Every row gives one point. Before rounding, the points of a table are all equally far from one centre. They may lie mostly on one side of it. Write the centre, to within rounding.

Points (10 x 3):
[[ 18  27  25]
 [-16  20  54]
 [-18  24  53]
 [ -8  43  38]
 [-11  36  46]
 [-49   6  31]
 [-24  48  14]
 [ -4  12  53]
 [-33  -2 -10]
 [ -1 -15  38]]
Centre: [-15  13  18]

Points, 14 rows:
[[-28  39  30 -12 -29   8 -28 -40  -9]
 [-35  41 -14  26 -70  20 -34  -5  34]
 [-38   6 -14 -38 -22 -23  14 -30  26]
 [ 10  56  -8 -25 -41 -12   2 -16  77]
 [-17 -14 -21 -39 -42 -20  -1 -30 -12]
 [-22  10  -6 -22 -64 -45  25 -49   9]
 [  7  31 -30   5   5 -17 -18   4  62]
 [-43  29 -16 -22 -36 -21 -30 -46  33]
 [ 65  30  -5  20 -16 -12 -16 -15 -17]
 [ 30  23  -9  -3   7  -7  13 -41  45]
 [-16  13 -15  47 -42  12  -2  14 -31]
 [  6  12 -30  17 -42 -26  -3  33  64]
 [-22  49 -62 -39 -29  -6  -2  -9  31]
 [-39  48 -32   1 -32  29 -30 -17  33]]
Centre: [  4  36 -12   2 -42 -14  -1  -8  10]

Points:
[[ -1 -12  21  19 -75  46  22 -19  -7 -36 -14  10  17 -20 -25 -25   1   7]
 [-17 -46  33  42 -40  46 -19  -1 -32  -6  -9  32  -6 -21 -32 -18 -16  -3]
 [-22 -41  22  20 -64  38  18 -10 -30 -22  -5  -1  37 -13 -45  -5  11  12]
 [-42 -32  50  35 -62  23 -36 -24 -38  -6 -14 -14  21  -8  -6 -39   3  -5]
 [-32 -19  35   8 -71  14   3 -64  -3 -40 -34  -3  42 -19  20  -3  -6 -16]
 [-29 -16  11  54 -64  23 -11 -50 -54 -32 -36   0  11 -39 -10 -21 -25   6]
 [-12 -22  60  36 -57   4   5 -49 -39 -29 -12  -1  10 -19 -44 -19 -31   1]
 [-37 -43  42  10 -62  30  17 -18  -6 -10 -32   4  18 -38 -40 -14   4   8]
 [-13 -15  22  52 -57  27  -4 -18  -2 -29 -23  30  53 -25 -37 -10  -9   2]
 [-45 -23  46  20 -49  31   0 -16 -35 -19 -45  -5 -23 -53 -19 -17   5 -34]
 [-40 -12  24  28 -71   0   0   6 -31   1   3  -7 -14 -44 -50 -16   4 -33]
 [-32 -66  28  30 -73  33   5 -28 -24 -34   5  -7  28 -26 -11 -29 -15 -19]
 [-50 -28  25  57 -75  18  19 -28 -27  -2 -29   2  -3 -36 -24   9   1  16]
 [-21 -44  29  28 -54  21 -19  13 -54 -24 -33  20  33 -29 -25  -8 -10 -20]
 [-25   6  43  53 -70  50  -9 -16 -28 -26 -18  17  -2  -4 -16 -22   4  -3]
 [-18 -15  42  57 -49  32 -31 -41 -24 -20   2 -10   7 -42 -11  -7  44   3]
 [-29 -13  27  36 -55  38  -3 -15 -45 -13  -1  -1  20  -8 -56 -32 -19  11]
 [-30 -45  54  19 -66  43   6   4 -39   1  -9   6  40 -17  31   5   7 -19]
 [-36 -21  -8   3 -74  15  -2 -35  -3   4  -4  21  22 -31 -46 -11   1 -12]
 [-47  -6  34  48 -65  26  -8  -3 -28   4 -37 -30  18 -43  -5  -9  -2  15]
 [-24  -1  29  25 -74  51  13  -3  -4 -26 -16  15  37   1  -8 -12  23 -14]
 [-33 -43  33  37 -65  21  15 -27 -42   0 -21 -24  33 -32 -33 -15  11 -19]
 [-23 -17  23  25 -79  45 -21 -26 -14 -21 -32  12  16 -33 -21  -6   4 -21]]
Centre: [-39  -5  23  22 -21   4  10 -20 -28 -21  10  12  16 -32   7  -5  -4  -8]
